Each point is reached from the start by the listed moves, each made once or not at all, plus a little noise. Is the number of moves made odd or even? Then give how often each move was made.
In the rows, zero is written as 128.

Moves:
(1): [177 126  98]
(2): [100 193 124]
Start: [146 117 111]
Points:
[197 109  79] => odd (1, 0)
[167 180  82] => even (1, 1)

Moves:
(1): [128 165 148 104 155  94 187  78 210]
(2): [109 165 127 154 100 117 120 168  88]
(3): [137 140 134 168 123 123 119 154 141]
(4): [136 129 113 121 109  91 113  62 139]
(5): [116  96 124  93 118 159  65 130 116]
(6): [126  75 184  50  92 144 105 104 135]
Start: [142 105 125 149 143 119 113 119  60]
Points:
[129 145 107 166  96  69  94  91  28] => even (0, 1, 0, 1, 0, 0)
[149 100 207  87 130  97 142  70 162] => odd (1, 0, 1, 0, 0, 1)
[110 111 119 137 105 137  42 161   7] => even (0, 1, 0, 0, 1, 0)

Moves:
(1): [ 99 170 141 106 136 120  98 136 109 151 155]
(2): [120 141 122 141 170 126 160  87  94 145 119]
(3): [126  94 123 150 156 138 151 177 158 152 107]
(4): [165 131 183 125 134 104 121 123 112 171 159]
(5): [107  65 138 158  62 129 179 134  82 130 130]
(6): [106 136 129  82 119 166 139 120 129 118 122]
(7): [113 140 143 128 126  95 141 153 149 120 105]
(8): [123 135 141  98 178 174 116 181  97  90 150]
(9): [143 130 125 153 137 114 127 108 146 126 184]
(10): [128  99 156 151 133 106 117  86 129 143 153]
(11): [127  96 104  55 199  93 108  93 154 157 163]
Start: [ 95 113 122 166 123 113 159 125 107 128 106]
Points:
[ 69  60 142 171 137 134 185 124 136 151  94] => odd (0, 0, 1, 0, 0, 1, 0, 0, 0, 1, 0)
[ 64  45 200  75 137  57 154  47  58 231 214] => even (1, 0, 0, 1, 1, 1, 0, 0, 0, 1, 1)
[105  29 230 186 114 106 178 129  13 149 190] => even (0, 0, 0, 1, 1, 0, 0, 1, 0, 1, 0)
[  9 102 161 153 184 149 247 197  48 135 152] => even (1, 1, 1, 0, 1, 1, 1, 1, 1, 0, 0)
[ 25 151 140 136 191 121 210 155 108 175  70] => odd (1, 1, 1, 0, 0, 1, 1, 0, 0, 0, 0)
